Each row of a before or after table is a point. The points were changed in one or more steps. Then noise was added and the rows were shuffled. The steps act on columns, c1 being the first. Name the steps. A step turns or swaps two columns, mirrors them in a line or flattens them onto one, adds a multiple of one to another, or multiplies or shifts one. Angles are multiples of 10 degrees, from the lower column toward the higher: turns from -170 to 170, lines from 10 to 170 but not 90. Use the fewest steps. Two steps may share a column if one is a turn and the other turns, adds or multiplies; they go together, in the order done. Otherwise the lowest column goes first.

Before:
[[ 17 -32]
 [-41  -9]
 [-10  -6]
 [-55  19]
 [ 79 -12]
 [-51   3]
 [-18  11]
 [-26  16]]
After, 8 rows:
[[  2 -10]
 [ 33   7]
 [ 39  70]
 [-18 -12]
 [ -7 -43]
 [-19 -46]
 [-19 -15]
 [-40 -50]]
Steps: turn c1 and c2 by 70 degrees

Before (13 x 4):
[[-36  10   9   3]
 [-22  26 -10 -36]
 [ -8 -48 -66 -13]
 [-22  22 -37 -38]
 [-26  36 -16 -20]
 [ 34  -3  10  13]
 [ 36  36 -27 -16]
 [ 35 -40 -47  -2]
 [-28   3  -2  13]
 [ 20 -42   8  -3]
 [ 43  29 -10   2]
 [ -6  10   2 -35]
 [-38 -45   1  -3]]
After, 13 rows:
[[-38  36 -49  -2]
 [-45 -38  -3  -3]
 [ 37  35 -51 -16]
 [ 22 -21 -93 -39]
 [  2 -28  19  14]
 [-48  -9 -86 -13]
 [ 36 -25 -46 -20]
 [ 10  -5 -50 -36]
 [ 26 -23 -63 -36]
 [-43  19   3  -2]
 [ -3  34  29  12]
 [ 11 -36  13   3]
 [ 29  44  -6   2]]
Steps: swap c1 and c2; add 1.5 times c4 to c3

Before:
[[ -2  12  15  21 -17  21  44  23]
 [ 40  50 -26  34  12 -39 -28  -6]
 [-13 -20  30  21 -42 -16 -31  21]
 [ 37 -30 -14 -13  59  -2  14  17]
 [-22  10 -80 -38 -24  20  -8 -39]
 [ 52 -31   7  28  61 -44  39  -7]
 [ 13 -34   0  39  21 -70 -48  35]
 [ 17  28 -52  32  -7 -26   7  -8]
 [-49 -35 -15  44 -11  33 -56  37]
 [-53 -20 -17  39  61   7  -3 -51]
 [-52  -2  -9 -24  35 -18  19  34]
 [ 57 -32  30 -41 -45 -34 -65 -17]
 [  7 -15   2  -4 -41  21   5  46]
 [ 20  40  29 -16   2 -11 -28 -49]]
After:
[[ 52  16  20   3  60  38  39 -32]
 [  5 -35 -34  31 -18  24 -17 -44]
 [-34  38 -26  62 -61 -19 -43 -36]
 [-19  -7 -18 -46  -4   3  21  34]
 [ 19 -50  19  29 -35 -24  30 -29]
 [ -3 -37  46  -8 -19 -13  32 -25]
 [ 69  34  -1 -41 -40 -30  31 -34]
 [-38  13   1  -1 -10 -13  -6  48]
 [ 23  32   9  46 -10 -79  37 -20]
 [ 62  26  20 -13 -26 -14 -15  10]
 [-24 -24  76  10  17  42 -37 -14]
 [-20  31  19  57  46   2  40  48]
 [-40  26 -34  32   7 -24  26   4]
 [ 22  -1  12 -17  56 -37 -26  17]]
Steps: turn c1 and c5 by -80 degrees; turn c2 and c3 by -170 degrees; turn c4 and c7 by 90 degrees; turn c6 and c8 by 40 degrees

Before, 8 rows:
[[-51  13 -63   8  37  31 -18 -42 -94  47  -9]
 [-82  19  49 -53  -9   8 -12  -2   8  -6   0]
 [ -3 -43 -21 -51  30 -78 -42 -55 -41 -19  11]
 [ 36  -1  44 -31 -37  15  39  -3 -43 -12   5]
 [  0  20 -27   7   6 -14  -1 -30  16  27  18]
 [ 25   4   6  20 -27 -78  -3 -23 -88  -3  15]
 [ -3 -41 -49  20 -16 -70   3  32 -30 -11 -30]
 [-69 -46 -25  10   7   2 -33  35  17 -25  39]]
After:
[[ 86  19  50 -52 -10   3 -36  -1  -1  -6  -1]
 [ 23  14 -63   9  37  57  10 -43 -20  47  -9]
 [ -2  21 -28   9   8 -19   4 -30   7  25  17]
 [ 15 -40 -48  20 -14 -53 -10  31  19  -9 -31]
 [-18   0  45 -29 -40  26 -34  -5  -9 -13   7]
 [ -1 -40 -22 -53  32 -56  48 -55  22 -20  12]
 [ 69 -48 -21   9   7  -5  -1  34   0 -26  37]
 [  1   4   6  21 -26 -43   3 -25  17  -4  16]]
Steps: add 1 times c5 to c1; turn c1 and c7 by 150 degrees; flatten c6 and c9 onto the line at 160 degrees

Before:
[[ 25 -32  22 -32  -5  53  28 -15   0  -1  16 -61 -25  19]
 [ 21 -21   0 -39 -41 -26  10 -29  -2   7 -34  11  -4  -6]
 [-25 -34  31 -62  -2  -8 -47  -9 -26 -15   1  -5  29 -41]
 [ -3 -32  -9 -25 -17  -9  30 -12 -67  -6 -73  20  10  28]
 [  9 -53 -52   5  13  11  91  34   2 -14 -48  45 -11  -1]
 [ 44  10 -19 -38  32 -54  23  -5 -20 -30 -32  51 -57  16]
 [ 21 -30  27 -18 -45   9 -55 -50  -5 -22  62   1 -56  36]
 [-27  37  28 -37  -1  19  -9 -41  19 -44 -55   8  34  -1]
 [-62   0  13  93   9  -5  66   1  25 -11  -3  10 -49 -44]
 [-64  -8   1 -38  -5  30 -29 -34  58  18  20 -30 -46  35]
 [-13 -46  84 -18 -35 -14  11   0 -21  -6   5  18 -21  31]
 [-35  11   9 -51 -39 -39 -11 -23  -7 -57 -15  -3  -1   8]
 [ -7 -31 -41 -49  22  -5  23 -78  31 -12  -2  -9 -10  34]]
After (13 x 14):
[[  5  -8  31 -62  -2  -8  53 -25 -31 -14   0  -6  18  51]
 [  6  54  84 -18 -35 -15 -22 -12  -4  -5   5  18   5  16]
 [-10  40  -8 -25 -17  -8 -12  -8 -47  -4 -71  22 -29   6]
 [  3  33   1 -38  -4  32 -18 -70  27  18  18 -30  51 -18]
 [-26  33  21 -31  -5  54 -39  13 -61   0  18 -61  -5  14]
 [ -3  -1   8 -51 -37 -40   4 -43 -14 -57 -19  -4  10 -13]
 [ 25  34 -53   6  13  12 -69  24  48 -16 -49  46 -63  39]
 [-63  47 -42 -48  22  -5 -21 -43  22 -12  -1 -10 -12   2]
 [-34  11   0 -38 -43 -26 -10   3   9   7 -34   9  -2  19]
 [-52  47  25 -18 -44  10  -9  -6  -6 -21  62   1  79  -1]
 [ 32 -33  14  93  12  -5 -79 -53  35 -12  -3  10 -17  26]
 [-26   6 -20 -36  32 -54 -58  35  31 -30 -33  52  19 -15]
 [-20 -23  26 -38   0  21  32 -44  27 -43 -54  10 -14 -29]]
Steps: mirror c1 and c8 in the line at 60 degrees; turn c2 and c14 by -130 degrees; turn c7 and c13 by -130 degrees; add 1 times c12 to c9

Before (8 x 20):
[[  9   0  -3   4 -13 -20 -10  -3   0  10  11  22 -23   8  -8   4  24  -7
    2   9]
 [ 46  -3  19  61 -16 -13 -27 -28  15  23   6 -17 -14   5   5  20 -22  19
   35 -12]
 [ 12 -11   1 -11  38 -28  16  23  11  -2  19  22  16   1  -4  -3  21   0
    4   3]
 [-11  12  28  15  13 -29  35  11  -3 -17 -10 -36   6 -10   1  18 -39  25
  -40  13]
 [ 20  26   8   3  -7  -2 -15   5  12   0   5  -2  10  -6  -8 -15   9  17
   -1 -17]
 [ 53  -4   0  28 -36 -40 -28 -15 -13  56  25 -42 -45  -9  -2  42 -28  36
   26  -8]
 [ -6   5 -12   6  23  -9  -5 -10  -4  13  -3  11   6  -4  -6 -15  10  -6
  -10 -30]
 [-27  -8  -9 -30  -9 -35  15  13  18   9   2  17  28   3 -44 -25   2  -2
   -8   4]]
After (8 x 20):
[[ 45  -2  -1  36 -41 -58 -37 -13 -36  56  28  34 -47  -9  -3  -9 -28 -31
   26  -5]
 [ -4   5 -14 -12   9 -12  -7 -12  -7  14  -6   2   4  -6  -6   0   9  20
  -10 -30]
 [-13  11  25  32 -21 -51  47  13 -22 -18 -11  21   5  -9   9   4 -40  15
  -40  12]
 [ 11 -14  -2 -21   4 -73  22  23  -9   1  18 -17  16   0   0  -1  20  37
    4   5]
 [ 21  25   6   5 -20 -22 -20   2   8  -1   5   3  13  -5   1  -4  11  -6
   -1 -16]
 [-24  -6 -22 -10   3 -96  18  11  -9  11   3 -32  28   2  -8   1   2  -9
   -7   6]
 [  9  -1  -2 -23   4 -38 -12  -2 -14  10   9   0 -26   9  -1  -3  23 -14
    2   9]
 [ 43  -3  22   6 -22 -49 -34 -27   2  22   4  64 -13   5   8  -8 -22 -11
   36 -11]]
Steps: flatten c1 and c16 onto the line at 170 degrees; flatten c3 and c15 onto the line at 20 degrees; turn c4 and c12 by 100 degrees; turn c5 and c18 by 80 degrees; turn c6 and c9 by 40 degrees; multiply c6 by 2.5; multiply c7 by 1.3

Before (8 x 32):
[[ 25 -18  -2  34  -6 -20  17  -8 -29 -36  10  41  -8  12 -41 -13 -21 -31
    0  44   1 -45 -14   7  14 -10  11   7   3  13 -47 -10]
 [ 18  21   8   7 -12   2   2  22 -10 -23  14  36   3 -11 -34   6 -17   7
    8  29 -23   2 -33  59  20 -10  -4 -11  44   9 -20 -37]
 [ -9  23 -36  -2 -14  45   3  39   5  34  30 -30 -12  23  43  -6  29 -23
    8 -69  42  19  14   1  11   7 -10  39  -4 -52  41 -43]
 [ 15   4  29  43 -14 -43  16 -15   1   7  10  24  20  26 -12   7  -4  -5
   -5  23 -27  10  -4  23  18  19   8  29  37  -2 -36  -4]
 [-18   2 -49  39 -40  92 -16   6  27 -28 -16 -69  -1  30 -31 -16  13 -51
  -27  29  48  52  18   0 -45  -1   2 -61 -15  15  -4 -51]
 [ 21 -21  29   4 -27   3 -26  11 -17  -3 -10  56  -5  -4 -26  25 -52   0
   16  10  33 -20 -10  12  12 -13   4   6  21  13 -57 -14]
 [-74  -9 -26  37 -20  22   2  -6 -15  32  33 -40   0 -23  13   3  47 -17
    8 -67  26  28  21 -13  -9  14  -5  49 -48 -10  38 -19]
 [  2 -14  11 -10   8   8   2  40  -4 -36  -2  27  16  -9 -24  -1 -60   1
  -38   4   7  -1 -18  12  25 -28  21  19  21  17 -35  -5]]
After, 8 rows:
[[-27   1 -50  42 -44  90 -17   2  24 -14 -14 -71   1  97  40 -13  13 -53
  -22 -12  36  54  13   2 -40   1  -1 -57  15  18   0 -50]
 [ 15   2  32  48  -9 -46  13 -18  -1  15  15  30  16  51  21   6  -6  -7
   -9 -16  -8   7  -1  29  13  18  12  33  -1 -10 -35  -6]
 [ -9  24 -31  -1 -11  47   4  36   5  47  26 -31 -12  26 -69  -7  32 -22
    3  51  29  18  23   5  10   8 -13  40  25 -49  41 -42]
 [ 22  22   5   9 -16   4   6  12 -10 -21  14  36  -2  -3  41  14 -15   3
    8 -14  -1   0 -31  55  19  -4  -1 -11   5   7 -12 -41]
 [ 21 -22  26   4 -33  -4 -27   7 -22  -3 -10  58   0  -5  26  24 -50  -1
   15  -4  29 -16 -17  12   5 -17   1   4  18  16 -54  -9]
 [  7 -14  11 -12  11   8   1  43   0 -42   1  28  18   5  22   4 -59   5
  -40   1  13  -4 -20   9  23 -34  19  18   7  23 -39  -6]
 [ 21 -19  -2  40  -6 -19  14 -12 -24 -26  16  47  -3  62  56 -16 -23 -33
    2 -24   0 -44  -9  11  11  -9   5   7   4  10 -45 -10]
 [-78  -8 -26  35 -16  23   4  -3 -20  24  31 -40  -7 -76 -36   4  46 -18
    7  52  -1  33  26 -13  -5  18  -5  50  -7 -13  41 -11]]
Steps: turn c10 and c14 by -20 degrees; multiply c14 by 2.5; turn c15 and c20 by -160 degrees; flatten c21 and c29 onto the line at 30 degrees
